Rows are points. Each copy is the shape, with its points in the same order, turned, moved and blurred by noise. Say if it was mirrored as well.

Shape (7 x 3):
[[ 39  -4  19]
 [-19 -19  31]
 [-15 -32 -47]
 [-11   9 -23]
 [-56  47  -8]
 [ 31 -10  28]
 [-67  22 -10]]
Copy 1 (7 x 3):
[[ 51  -4  10]
 [-11  19  16]
 [  1  16 -59]
 [  0 -20 -36]
 [-48 -53 -15]
 [ 41   5  12]
 [-56 -30 -21]]
Copy 1 is: mirrored
Copy 2 (7 x 3):
[[  2  36  20]
 [-14 -20  24]
 [-32   1 -51]
 [ 11   2 -35]
 [ 52 -46 -28]
 [ -7  34  33]
 [ 20 -54 -33]]
Copy 2 is: mirrored
Copy 3 (7 x 3):
[[ 23  18   6]
 [-34  -6  12]
 [ -6 -51 -48]
 [-15   0 -47]
 [-68  23 -60]
 [ 14  13  14]
 [-73  -1 -53]]
Copy 3 is: only turned
Copy 4 (7 x 3):
[[ 33  -4  21]
 [ 16  30 -28]
 [-16 -41 -43]
 [-26 -10  -5]
 [-70  34  -7]
 [ 38   8  13]
 [-57  30 -36]]
Copy 4 is: mirrored

Shape (7 x 3):
[[ -3 -43  24]
 [-28 -20 -43]
 [-26 -32  10]
 [ -2   8 -22]
 [ 36  17 -10]
 [ 53  41 -32]
 [-22  35  55]]
Copy 1 (7 x 3):
[[  6 -37 -21]
 [-55  10  10]
 [-18  -4 -32]
 [-14  20  26]
 [ 21   8  43]
 [ 20  24  72]
 [ 44  55 -32]]
Copy 1 is: mirrored
Copy 2 (7 x 3):
[[ 17 -14  38]
 [-33 -59   0]
 [ -9 -25  38]
 [-28 -20 -16]
 [ -2   7 -37]
 [-15  10 -72]
 [-42  46  34]]
Copy 2 is: only turned
Copy 3 (7 x 3):
[[ -3  -6  35]
 [-44 -25 -26]
 [-23   0  18]
 [ -6 -16 -32]
 [ 40 -25 -36]
 [ 46 -38 -61]
 [ 21  63 -11]]
Copy 3 is: only turned
Copy 4 (7 x 3):
[[ -5  20  47]
 [-21 -29  -5]
 [ -5  -8  37]
 [ 18 -15 -18]
 [ 28  23 -34]
 [ 43  21 -66]
 [ 76  -9  41]]
Copy 4 is: mirrored

Shape (9 x 4):
[[  0  54 -27 -31]
 [ 18 -16 -15 -14]
 [ -4  15 -31 -38]
 [-30 -16  28  30]
 [ -5   9 -44 -51]
 [ 59  17  -4  64]
 [-31 -24  39  33]
 [ 11 -55  19  28]
 [-27  18 -46  -1]]
Copy 1 (9 x 4):
[[ 15  32   3 -35]
 [ 19 -24 -20   2]
 [ -2  12 -18 -35]
 [ -9 -11   2  64]
 [  0  -3 -29 -39]
 [ 88  17 -20  54]
 [-16 -17  13  74]
 [ 10 -48 -26  59]
 [ -9  23 -37   0]]
Copy 1 is: only turned
Copy 2 (9 x 4):
[[  4  34  -9 -38]
 [  2 -36  -2 -25]
 [-14   3  -6 -46]
 [-26 -25  20  41]
 [-19   2  -4 -63]
 [ 73 -20  37  26]
 [-31 -34  16  58]
 [  1 -75  14  31]
 [-22  11  37 -36]]
Copy 2 is: mirrored
